Rows are points. To make a cloud, some directions were put in groups of two or more. Within a group, all points are equally far from the middle, so they leave a hole (a ring in 2 directions, a hollow ball in 3). The other directions are filled evenly. Then the cloud was stretched, turned, moved and blurred a little. How many holes are there, and how many directions does each take, smallest first?

Cloud, 14 rows:
[[ 45  -3]
 [ 29 -28]
 [ 20 -38]
 [  7  18]
 [ 21 -14]
 [ 43 -23]
 [-29  27]
 [-34  16]
 [ 11 -38]
 [  5 -36]
 [ 35 -28]
 [ 32  -3]
 [ 19 -20]
 [ 27 -22]]
Holes: 0

Cloud:
[[ 42 -28]
 [-18  14]
 [-20   8]
 [-15  19]
 [ 29  35]
 [ 31 -35]
 [ 51 -18]
 [-19  -9]
 [-11 -23]
 [-17 -15]
 [ 53 -16]
 [-18 -13]
 [ 43 -28]
 [-16 -17]]
Holes: 1 (2)

Cloud, 20 rows:
[[ -7  -6  13]
 [-39  12 -11]
 [-16   7  18]
 [-42  13  26]
 [-28  42  16]
 [-11  42   3]
 [ 40   0   9]
 [ -7  13 -28]
 [ -3 -36   3]
 [-21 -33  17]
 [-46 -10  36]
 [ -1 -21  11]
 [-27  12 -14]
 [ -9  12 -28]
 [-19 -10  35]
 [-57 -16  17]
 [ 14  33 -27]
 [-29  53 -19]
 [-60 -12  36]
 [-18  42 -19]]
Holes: 0

Cloud (28 x 4):
[[ 31  35  39   2]
 [ 33 -27 -15 -18]
 [-33  43  20  13]
 [-31  31  27 -26]
 [ 11  58  19   9]
 [-28  -6 -30 -22]
 [-31   9  -9 -42]
 [ 36  12 -20 -36]
 [ -1 -24 -27   2]
 [ 21 -15 -17  23]
 [ 18  48 -25   1]
 [-35  23  27  16]
 [-27 -10 -25 -25]
 [ 38 -22 -11 -24]
 [ 22  23 -19 -45]
 [ 21  54  -2  13]
 [-24  24   4 -46]
 [ -5  57 -16   9]
 [ 30  23 -29 -30]
 [-31  14   2 -42]
 [-28  14 -27 -37]
 [ 31  43 -14   9]
 [ -6  31 -33 -38]
 [-28  16 -13  28]
 [-12  -2 -10  33]
 [  2  -6  38  28]
 [-28  -2 -32 -21]
 [-25  28 -39 -10]]
Holes: 2 (2, 2)

Cloud, 31 rows:
[[ 18  -5 -17  33]
 [ 24 -51  24  12]
 [  3 -42 -20  -3]
 [-38 -30  39  17]
 [  4   8  58  14]
 [ -1 -41 -17  24]
 [ -4 -15  14  49]
 [ -3 -42  -5 -27]
 [  7   8 -20  28]
 [-26  17 -19   3]
 [-38 -27  44  11]
 [-29  -9 -23  17]
 [ 16  23 -11 -24]
 [ 41 -14  41 -11]
 [ 43 -15  13 -24]
 [-27  19  16  27]
 [ 28  -8   4  39]
 [-42 -27  33  15]
 [ -8 -41  53  14]
 [ -1 -38  33  38]
 [  9 -16 -16 -34]
 [ 14  17  53   8]
 [ 34 -25 -10  24]
 [-10  24   0  26]
 [  7 -34 -23  -6]
 [ 35 -17  47 -17]
 [-16  20  15 -46]
 [ -5 -45  21  36]
 [-24 -35 -10  28]
 [  7 -30  59 -18]
 [-29  30   0  -3]]
Holes: 1 (4)

Cloud:
[[  9   9  -2   8 -17  60]
 [ 21   2   3 -24  -5  53]
 [ 19  11 -22  17   6  50]
 [  0  -8 -24  21 -48  14]
 [  6 -35 -27  15  -9 -23]
 [-12  16 -24 -37 -10 -10]
 [ 27   4  -1 -44 -11 -12]
 [-10 -15 -21  32 -22 -24]
 [-17 -21 -33 -26  -8  -3]
 [ 30  11 -17 -17  21  37]
 [  9   5  -1  37 -14 -36]
 [ 24 -19   3 -34  22  22]
 [ 20 -22 -19 -23 -33 -13]
 [ 23  38  -5  -3 -32  33]
 [-33  -5 -19  25  -3  30]
 [ 33   1  -6  32 -39  -1]
 [-29  -2   3  19  33  29]
 [  2 -12 -28   0 -51  10]
 [ 37 -29  22  18 -22  29]
 [  6 -13  -2 -21  42  20]
 [ 32 -20  29 -26  -9 -14]
 [ 45 -21   9  31 -20  16]
 [ 19  28  27  17   5  47]
 [ 31  36  -7  10  28  28]
 [ 31  36 -22 -22   5  19]
 [ 29  22 -11  36  29  14]
 [-25  11   4  41 -16  21]
 [ 40  -8  -6 -30  -1  31]
 [ 35  -2 -29   4  28 -11]
 [ 56 -15  13   7 -21  -3]
 [-33 -30  16   1 -11  13]
 [  3 -32 -21  28   0 -22]
 [ 29  16  -9 -16 -12  51]
 [ 16 -36  17   5  13 -31]
 [ 12 -21 -44  -2  -5 -12]
 [-19  -3  24  28  21 -26]
 [ 14  16 -37   5  25  31]
 [ 11  34  36   4  12 -24]
 [  0  -9  -8  18 -31 -36]
 [ -4  -9 -43  -1  17  31]
 [ 27  43 -17 -13  20  17]
 [ 26 -14   2  38 -21  39]
 [ 14 -33  47   7  -4  -9]
 [ 23 -33  39  11  -6 -19]
 [ 46 -12  33  -2  -9  31]
 [ 35  29   3  39 -11  -4]
 [-12 -42  25   4  -5 -14]
 [ 46  24 -21   7 -11  -7]
 [ 39  27  38  14   6  -7]
 [ -7 -20  25   6 -32  41]
 [ 23  -8  -7  51 -24   9]
 [  0 -11  21   6 -16  57]]
Holes: 1 (6)

Cloud (79 x 8):
[[-14 -36  29   5  -4   1  41  18]
 [ 28  25 -13 -11  22   7  -7   8]
 [ 34  16 -22  -9   7  15 -11 -32]
 [-29  36  22   1   7  23 -17 -30]
 [ 26  42  13 -15   7   0  30 -19]
 [ 27 -11  -8 -10 -38  34  19  -8]
 [-28 -28 -11   0   0  26 -16  25]
 [ -1 -11   2 -45 -10   1   2 -33]
 [  6 -27   4   1  49   4 -15  13]
 [-23  41  -2   1   9   5  25  38]
 [ 48 -26   9  12  -2 -31 -14 -15]
 [  5   7 -15 -24 -37 -15  -1  -9]
 [ -1 -20   7  -8  28  37   8   0]
 [-31  12  29  17 -17   4  -5  24]
 [  7  32 -16  42  -8   1   4  37]
 [-44   1  17  18 -22  13  48  17]
 [ 39  31   1  22 -14 -17  -7  -1]
 [ -3 -19 -22  30 -27 -14   8  27]
 [-25  36  -2   7 -11  -9   6 -31]
 [ 47 -10 -13   3   7  20 -15   0]
 [-29  -6  14 -11  15 -26  -4  40]
 [ -2  -7   5 -11 -35 -37  -5  10]
 [ -4   2  57   4 -25 -11  33   5]
 [ 20  -2 -32 -10   5  -2 -10  15]
 [-16 -17  -7  39 -36  14  24   1]
 [-21 -22   5  -7   4 -55  12  12]
 [ 27  -6   4 -31 -16  24  22  -3]
 [ 17 -15  -9 -10  17  11  43   7]
 [ 35 -14   5   5  -7  30  -1  28]
 [ -1  22  39  20  22   1  11 -17]
 [  0 -13   5   9 -44  25   5  23]
 [ -1 -33  26  -4  18  18   5  29]
 [-37   6  15  18 -41  24  35 -10]
 [ 37   1 -21  30  -6 -31  18  40]
 [-11 -17 -31  37 -29  15 -15  -5]
 [-17 -22 -17   2  23 -32 -34  10]
 [ 40   9  -1 -11  16 -12  -7  32]
 [ -4  11  15  17 -42 -39  26   9]
 [ 60   1  26  -7  -9  -3  -9  -3]
 [-11 -54   3   9  17 -32   0   9]
 [ -9 -12  -7  39   4  32  34  14]
 [ 15  30   2  32 -42  19  13  35]
 [ 15  25 -19  12  12   0 -20  28]
 [-12   5  26  20  30   8 -12  41]
 [-49   5 -31  -1   1  -1  13   7]
 [  1 -28 -10  29 -37   5 -20  11]
 [-28  20  -8 -13   4  -5 -36  13]
 [ 28   3   2  -6 -33 -37  17  -6]
 [ 34 -21  -8  12 -11 -14  16 -19]
 [  0  11  45 -17  17 -31 -26 -20]
 [-15 -36  -2  13 -30 -19  -1  19]
 [ 36  10  -9  20  -9  46  23 -23]
 [-13  34  16   1 -44  22   3   7]
 [ -8 -23  22   2 -22  39  19 -13]
 [  8  18  16  16 -11 -57  -6  26]
 [-34 -18  28  11 -26 -24 -13   0]
 [-14 -24  28  34 -21  20  -5   5]
 [-15 -18 -24   1  15 -26 -10  16]
 [ 42 -24   6  -3 -30  11 -19   2]
 [ 22  -7  20 -23   6 -48  -2 -17]
 [-14  18   9 -21 -28  25  -3  21]
 [ 16 -43  -7  15 -30  -4 -38   5]
 [ 18 -14  11 -32  33 -24 -29 -22]
 [ 42  -6  -6  16  -4  27  13  29]
 [ 33   1 -13 -17  23  23 -32 -14]
 [-43   5 -17  21  11 -10  13  -4]
 [-43  -8  15  -7  13 -24 -29  22]
 [ 10  11   1 -14   9  43  31 -43]
 [  3  -2  43 -16 -13  -8 -15  36]
 [ -7  16 -25 -12 -17 -28  19  20]
 [ -7 -23   8   5   9  11  12  47]
 [  2  27   7  -5 -37 -23   0  -1]
 [  8   7 -12  51 -27 -20  27   9]
 [-22  29  26   7 -25   1  -7 -20]
 [-25 -22  24  11 -18  10  49  15]
 [ -6  16 -30  40 -14 -18  18  12]
 [  4  14  12  29 -29 -23 -22  24]
 [ -7 -21  14  46   0  -2  11 -11]
 [-31 -22  -7  -9  17  -7 -35  28]]
Holes: 1 (6)

Cloud (78 x 8):
[[  8  10 -40  14  -9  28 -24  -3]
 [-26   2 -14  20  -1 -48 -17  -2]
 [  1 -29  27   7  15  14   4   6]
 [ -9  11  -4  26   6  18 -17  32]
 [ -8 -15  -3  27  18  -6 -56  24]
 [ 36 -20   4  -6   7 -29  20  -6]
 [ 11   6  20  -1 -40 -23 -31   2]
 [ 10  -6 -12  32 -17   3 -19  36]
 [ 15 -11   3  60  -4 -21 -22  -6]
 [  2   3 -32  18  12  21 -10 -23]
 [  4  15 -31  -6 -35   7   0 -24]
 [  9 -13  42  18 -19 -26   4   1]
 [ 32  26   6   7 -26  28  19 -13]
 [ 30  27  15  -5 -15  -3  31  -2]
 [-15  28   6  20 -36   6 -25 -32]
 [  5   0 -13  12 -36  18  -5 -46]
 [ -3 -10 -19 -20   3 -24  11 -25]
 [  0  -3 -16  23  12 -10  27 -18]
 [ 19  -7  17  10 -21   2 -57  -1]
 [ 24  -7  26   6 -25  18 -13 -41]
 [ 12 -14   6   7  -5 -18  49   1]
 [  9  14  -3  21 -35  -7 -51  10]
 [ 32  16  -9  28   1  17  -5 -36]
 [-25  -5   2  -4 -20 -50 -14  -4]
 [ -3 -18 -21  10 -43 -12  -2 -30]
 [  7  -6 -19  15  -6  46   3   8]
 [-11   1 -18  32   0 -37 -49   4]
 [  9  22 -15 -15 -18 -45  12  -2]
 [ 16   3 -34  -1  14  -3 -19 -19]
 [ 13  41 -14   0 -19 -24 -22 -17]
 [ -6 -41   8  23 -18  -7  20 -27]
 [-20   9 -37  22  -9  -5   1   5]
 [ 13  -9  21  26  12 -38 -30  -1]
 [  8  -6 -23   8 -17  41 -37  -5]
 [  4   9 -21  28  -1 -38 -43  -1]
 [-15 -27  10   0 -38  -3  11 -23]
 [ 18   4   3  13  -9  35  14 -41]
 [-23 -38   2  27   4 -10  -5 -29]
 [ 19  31 -20  13 -33  25  -8 -22]
 [  7 -32  21  33  11  23 -36   4]
 [  8 -13 -27  -4  18  -1   8  24]
 [-16   4 -17  -7   1 -23 -54   6]
 [-27   2   4  23 -22 -14 -28 -40]
 [ -3  14  20  27 -31 -17 -22 -41]
 [ 26   3  31  45 -16 -10   4 -17]
 [  4  -5 -21 -28 -24 -22  23   0]
 [  8  15  18  10 -30   8   5  22]
 [-10 -25 -30  35 -17  26 -11  -4]
 [-21  21   3  11 -15  28 -20  12]
 [ -8  41  -9  -5 -28  -3 -23  -4]
 [-36  -4 -13  -5  14  -5 -24   8]
 [ -4  28  -8   7 -14 -35 -36 -24]
 [-25 -13   1  24 -18  36 -11 -31]
 [  1 -17  10  33 -10 -14 -55 -29]
 [-11 -19 -18  -5 -13 -24  23 -28]
 [  6 -15 -21 -17   8 -33  21  -1]
 [ 13 -22  -2  12  31  14  -8 -11]
 [ 14  -8   4   7 -32 -32  39 -23]
 [  6 -23  12   0 -34  29  -3  -1]
 [-13 -17  20  33 -38  10 -31  -7]
 [  6  11   1 -12 -18 -50 -15  20]
 [  4 -10 -10 -22  24   8  -2   3]
 [ 11  -7   8 -18  16 -22 -34   6]
 [ 22  -7  19  39 -32 -29 -26   1]
 [-34  -8   1  38   6 -19 -22 -19]
 [-21 -28  13  33  23  -5 -20  16]
 [ -2  27 -37   7 -28  -4 -12 -10]
 [  2   6  -9 -15  -3  10  21 -35]
 [ 19   1 -18  -4  22   3  14  10]
 [ 16  -5  39  34 -17   0  -3   9]
 [ 10   6 -38  -7  -5 -34  -9  -8]
 [ 32  30   7   3  -4  16  23  -8]
 [-17 -30 -14  -4  17  -6 -33  27]
 [ 41 -19   4   0 -25 -35   6 -19]
 [ -6  19  10 -20  -2  25 -11  -6]
 [  2 -14  -3  21  20   7 -43 -28]
 [-13 -10  20  49 -10  24 -32 -26]
 [ -5  -1  27 -19 -21 -21   8 -22]]
Holes: 2 (2, 6)

Cloud:
[[  8  16   4 -10 -26  -1  15  29   8]
 [ -4   6   8  31  28 -13  -9 -17  14]
 [-10  14  -9  -1  -5 -10 -33  10 -23]
 [ -3  13 -21 -38  -5 -17   5 -13 -10]
 [ 12  -8  49  43   1   1 -15 -26  -8]
 [ 14  11  13  40  31  21 -16 -14  -4]
 [ -6  27  12 -14 -21  -3  17  -5  23]
 [-17  -7 -12 -49  -1  30  -3   1 -10]
 [ 21 -38  23  14 -26 -28   8  -9 -33]
 [ -8  12  11  38 -11   0   7 -28  27]
 [  9 -14 -17  10 -19   4  31 -23  19]
 [ 18  27   3   9  29  12 -33  -9   2]
 [  3  44 -24 -11 -17  33 -11 -21  -3]
 [  1   4 -32 -60  11   6   9  32 -11]
 [-26   6 -30  19  33  15 -29  27  -2]
 [ 17  -6  -5  24  -9  18  -2 -12  -6]
 [-11  -2  16  28  10  -7  16   7  -6]
 [-14  -1 -28  14 -23   7  31 -11 -30]
 [ 33 -37  21  17  -3  13 -24  -7 -17]
 [ -7  29   2 -27  17 -21  -3  -7 -27]
 [ 13   0  19  -7  24  -4  14  29 -18]
 [ 15   8 -25 -20 -24   3   9 -14 -22]
 [ 12   3  27   8 -30  14   1 -28 -20]
 [ 18   0  44  -3  -4  -6 -18 -22  13]
 [-17  11  10 -29  27 -13 -22 -15 -20]
 [ -3  -9   9  10   1  10  -1  21 -30]
 [ 25  26  14  15   1 -19  40  -9  -2]
 [-27 -14   0   0 -10 -10 -11  24   1]
 [ -1 -17  15 -22  -1  12 -21  30   6]
 [-40 -13  18  -5   4   6  -2  -1   7]
 [ 16  -1  10  -3  14 -15   4   7 -10]
 [  1  11  33  10  29   0   9  -8  -9]
 [  6  29  -2   9 -18  10  44  25 -16]
 [ 12 -26   9 -13 -21   1  18  -4  -3]
 [ 23  48  23   9  17  28   4 -14 -18]
 [ -3  11  -1  23   7   5  34  40   0]
 [ 28  16 -20  -3 -15  20  21  16  -1]
 [-47   9 -42 -10  13  17  18  17 -12]
 [-12 -17  44  41  22  17   4   3 -21]
 [-11 -16  14  -4  22   3  12  27 -15]
 [ 13 -40 -19 -18   5  17   1   0   8]
 [-11  17 -14 -11 -16  -7  33 -26  21]
 [ 20   3  -1 -13  -9  31 -19   0 -15]
 [ -2  -9  12  45  -5 -10  32  -2  -5]
 [-27  25  -1 -42  19 -30  -3  38 -14]
 [-47  10 -11   5  16  39   7   9   2]
 [  5  18 -26 -12 -16 -16  18  -5  -2]
 [ -9   4  31  37  21 -10  -1  -3 -35]
 [  1  -3 -17 -56  10   2 -31  26 -19]
 [ -9  30  -9  -4  -4  33  -4  20 -15]
 [ 16  28  45  30   4 -23   9  -5 -31]
 [-23   6 -31 -19 -13 -17   4  37  13]
 [ 24 -27  -9  19 -27  -3   4   4 -23]
 [-11   7   9 -14  42 -21 -29 -11 -19]
 [ 17 -22 -48   1   4  14  -9  -3  -9]
 [ 17  29 -12 -20 -10 -34   1   4 -32]
 [ 13   3  10 -21  -5 -13  10  11 -44]
 [ -9   0 -11  -1  -7  -2  -3  -7 -40]
 [-20  -7 -25   1   4  15   3 -15  -6]
 [ 21  23  -7  -9   6  13  14  20 -29]
 [  3   0 -18   4  46  13  -4  11  33]
 [ -9  43  10  29   3  10  22 -30  -5]
 [  7 -10  -2 -10  39   6 -12 -23 -34]
 [ -3  25 -17   7  10  20  14  40   3]
 [-24  15 -22 -19 -14  -1 -25 -12  19]
 [ 31  13  34 -16  -5  -4 -32 -11   1]
 [ -3 -36 -50 -21  -2   7 -20  37   7]
 [ 14 -25  -6 -18  39  -7   8 -12 -17]
 [ -3  15 -10 -10  16  31   1  21 -26]
 [ 18  17   9 -30   1  29   7 -11 -21]
 [-28   0 -12   0  -5 -13 -27   8  22]
 [-11 -15  27 -14   9   5   9  -1  19]
 [ 24 -33  19  14 -26  12  19 -13 -38]
 [  7  20  24   5  -8 -18 -12 -10  17]
 [ -2  11   5  19  37  12 -22 -31 -36]
 [-30  29 -38 -33  29  -1   6  31  11]
 [ 19  49  -4 -11   4   8 -36 -10 -15]
 [ 11  25   1   5  21  36  18  22   5]
 [  8 -21 -28  -6 -13  50  23  15  14]
 [  8 -28  -3   5  30  15 -17   7 -46]
 [-12   1  18  25  20   8  35 -41 -20]
 [-28  18 -28 -51   5  -9  24  45  -9]
 [  1  19 -17  32  23  10  -8  28 -13]
 [  9   0 -19   8  31 -13   7  10   5]
 [-51  31 -38 -44  10   5   7  20  -2]
 [-15  33 -12  29  -4  -4 -13   5 -17]
 [-14  38  -3  -3   0  -7   7  -6   4]
 [-14  17 -28 -33  -3 -13  25 -11  -4]
 [-24  -7 -11 -30  -9 -24   1  33 -12]
 [ 16  -7  19  25   9  44  -9 -30 -15]
 [ 11  29 -13  -9 -34 -16  15 -11  -3]
 [ 26  20  11 -10  -4  36 -10 -32 -40]]
Holes: 0
